Every row gives one point. To make a cloud, some directions were put in groups of two or more. Within a group, all points are equally far from the middle, so they leave a hole (a ring in 2 directions, a hollow ball in 3). The other directions are filled evenly. Then the cloud was stretched, turned, moved and blurred a little. Count the holes, and give their numbers of directions, smallest first.

Cloud (13 x 2):
[[-0.39 -0.30]
 [-0.30  0.29]
 [ 0.10  0.09]
 [-0.45 -0.15]
 [-0.43  0.07]
 [-0.16  0.36]
 [-0.05 -0.27]
 [-0.33  0.25]
 [-0.39 -0.30]
 [-0.43 -0.24]
 [-0.41  0.13]
 [-0.24  0.33]
 [-0.24  0.33]]
Holes: 1 (2)

Cloud, 13 rows:
[[-0.43  0.20]
 [-0.26  0.36]
 [ 0.14 -0.33]
 [-0.42  0.20]
 [-0.20 -0.38]
 [-0.38 -0.25]
 [ 0.14  0.30]
 [ 0.24 -0.21]
 [-0.45  0.11]
 [-0.07  0.39]
 [-0.08  0.39]
 [ 0.06 -0.37]
 [-0.37 -0.25]]
Holes: 1 (2)

Cloud (22 x 3):
[[ 0.32  0.34  0.24]
 [ 0.07  0.08 -0.08]
 [ 0.34 -0.32 -0.33]
 [ 0.43 -0.51 -0.07]
 [ 0.30  0.05  0.02]
 [ 0.45  0.07 -0.07]
 [ 0.23  0.05  0.58]
 [ 0.77 -0.01 -0.29]
 [ 0.21 -0.46  0.13]
 [ 0.08  0.17  0.33]
 [ 0.29  0.60 -0.12]
 [-0.01  0.02  0.04]
 [ 0.54 -0.13  0.09]
 [ 0.06  0.00 -0.05]
 [-0.09 -0.29  0.48]
 [ 0.36 -0.09  0.08]
 [ 0.59 -0.19 -0.26]
 [-0.03 -0.19  0.16]
 [ 0.14 -0.07  0.31]
 [ 0.29 -0.42 -0.06]
 [ 0.34  0.17 -0.38]
 [ 0.35  0.50 -0.08]]
Holes: 0

Cloud, 19 rows:
[[ 0.24 -0.35 -0.18]
 [-0.29 -0.06 -0.23]
 [-0.01 -0.14  0.55]
 [-0.07 -0.33  0.58]
 [-0.12  0.41  0.36]
 [ 0.21 -0.61 -0.13]
 [ 0.30  0.28  0.11]
 [ 0.18 -0.02 -0.27]
 [ 0.27  0.38 -0.15]
 [ 0.47 -0.31  0.27]
 [ 0.37 -0.04  0.23]
 [ 0.26  0.15  0.28]
 [-0.22  0.37  0.35]
 [ 0.28  0.38  0.01]
 [ 0.39 -0.16 -0.04]
 [ 0.49 -0.39  0.30]
 [ 0.27  0.34  0.13]
 [ 0.32  0.24 -0.06]
 [ 0.33 -0.01  0.33]]
Holes: 1 (2)

Cloud, 30 rows:
[[-0.38 -0.21 -0.41 -0.16]
 [-0.01  0.25 -0.32 -0.14]
 [-0.01 -0.16  0.18  0.63]
 [-0.09 -0.27  0.81  0.20]
 [-0.22 -0.28 -0.41 -0.32]
 [-0.39 -0.30  0.37 -0.21]
 [ 0.00  0.21  0.37 -0.08]
 [-0.18 -0.20  0.40 -0.38]
 [ 0.21  0.21 -0.04  0.41]
 [-0.50  0.01 -0.06 -0.07]
 [-0.16  0.21 -0.63 -0.03]
 [-0.19 -0.56  0.22  0.29]
 [-0.23 -0.12 -0.18  0.07]
 [-0.60  0.17  0.42 -0.25]
 [ 0.22  0.18 -0.30 -0.14]
 [-0.18 -0.10  0.34  0.33]
 [ 0.08  0.08  0.51  0.08]
 [ 0.15  0.01  0.03  0.63]
 [ 0.15 -0.04  0.10 -0.58]
 [-0.32 -0.02  0.34  0.23]
 [-0.20  0.43 -0.36 -0.03]
 [-0.10  0.35 -0.46 -0.06]
 [ 0.26  0.30 -0.29  0.06]
 [-0.03 -0.40  0.53  0.14]
 [ 0.13  0.48  0.35  0.03]
 [ 0.19  0.20  0.15 -0.09]
 [-0.13 -0.30 -0.05  0.22]
 [ 0.27 -0.20  0.30 -0.40]
 [-0.10  0.34  0.39  0.35]
 [ 0.42  0.38  0.21  0.16]]
Holes: 0

Cloud, 51 rows:
[[-0.30 -0.03  0.32  0.39 -0.19  0.26]
 [-0.34 -0.37  0.18 -0.31 -0.48  0.04]
 [ 0.18 -0.35 -0.12 -0.12 -0.33 -0.37]
 [-0.08  0.22  0.37  0.13 -0.18  0.26]
 [ 0.19  0.07  0.04  0.31  0.46 -0.02]
 [-0.07  0.35  0.16 -0.02 -0.29  0.26]
 [-0.48 -0.36  0.22  0.06 -0.27 -0.21]
 [ 0.10 -0.46  0.37 -0.47 -0.15 -0.21]
 [-0.03  0.04  0.57 -0.31  0.06  0.03]
 [-0.46 -0.16  0.43  0.26 -0.22  0.10]
 [ 0.16  0.29 -0.04 -0.04  0.51  0.13]
 [-0.32 -0.23 -0.31 -0.31 -0.09 -0.37]
 [ 0.18  0.32  0.12 -0.04 -0.24  0.12]
 [ 0.16  0.09  0.24  0.13  0.10 -0.50]
 [-0.11 -0.68  0.32  0.09  0.09  0.11]
 [-0.69 -0.30 -0.04  0.02  0.31 -0.10]
 [-0.17  0.53 -0.36 -0.19  0.15  0.05]
 [ 0.07 -0.31 -0.14 -0.23  0.29  0.37]
 [ 0.16 -0.54  0.07  0.08 -0.28  0.31]
 [-0.32 -0.43  0.44  0.19 -0.22 -0.05]
 [-0.02 -0.22 -0.06  0.41  0.54  0.20]
 [-0.24 -0.52  0.30  0.16  0.39  0.03]
 [-0.04 -0.35  0.21 -0.43 -0.43 -0.34]
 [-0.63  0.35  0.12 -0.30  0.26  0.09]
 [ 0.02 -0.22 -0.06 -0.30  0.30  0.37]
 [-0.17 -0.53  0.42  0.26 -0.02  0.12]
 [ 0.13  0.01  0.30 -0.23  0.14  0.30]
 [ 0.26 -0.22 -0.05  0.29  0.39 -0.29]
 [-0.59  0.40  0.11 -0.40  0.15 -0.18]
 [-0.45 -0.21 -0.21  0.36 -0.15  0.32]
 [-0.13  0.40  0.00 -0.47 -0.21 -0.43]
 [-0.08  0.12 -0.52 -0.32 -0.06 -0.01]
 [-0.59 -0.12 -0.14  0.03  0.17 -0.38]
 [-0.03 -0.69  0.28  0.07 -0.03  0.22]
 [-0.16 -0.39  0.03  0.36 -0.32  0.30]
 [-0.46 -0.21  0.31  0.34 -0.24  0.21]
 [-0.17 -0.49  0.46  0.16  0.15 -0.12]
 [-0.44  0.26 -0.30  0.34  0.32  0.20]
 [-0.15  0.14  0.24 -0.52  0.47 -0.25]
 [-0.18  0.55 -0.36 -0.14  0.27  0.02]
 [ 0.41  0.14  0.15 -0.43  0.14 -0.45]
 [-0.26 -0.59  0.18  0.10  0.40  0.11]
 [-0.36  0.23 -0.34  0.35  0.15  0.03]
 [-0.10 -0.44  0.07  0.34 -0.30  0.30]
 [ 0.35  0.11  0.10 -0.18 -0.20  0.14]
 [-0.08 -0.66  0.35 -0.08 -0.27  0.08]
 [-0.33  0.00 -0.25 -0.24 -0.22  0.42]
 [-0.38 -0.01 -0.29  0.08  0.51 -0.42]
 [-0.08 -0.69  0.35  0.02 -0.15  0.14]
 [-0.15  0.53 -0.35 -0.30  0.12 -0.17]
 [-0.18 -0.22 -0.23  0.38  0.57  0.25]]
Holes: 3 (2, 2, 2)
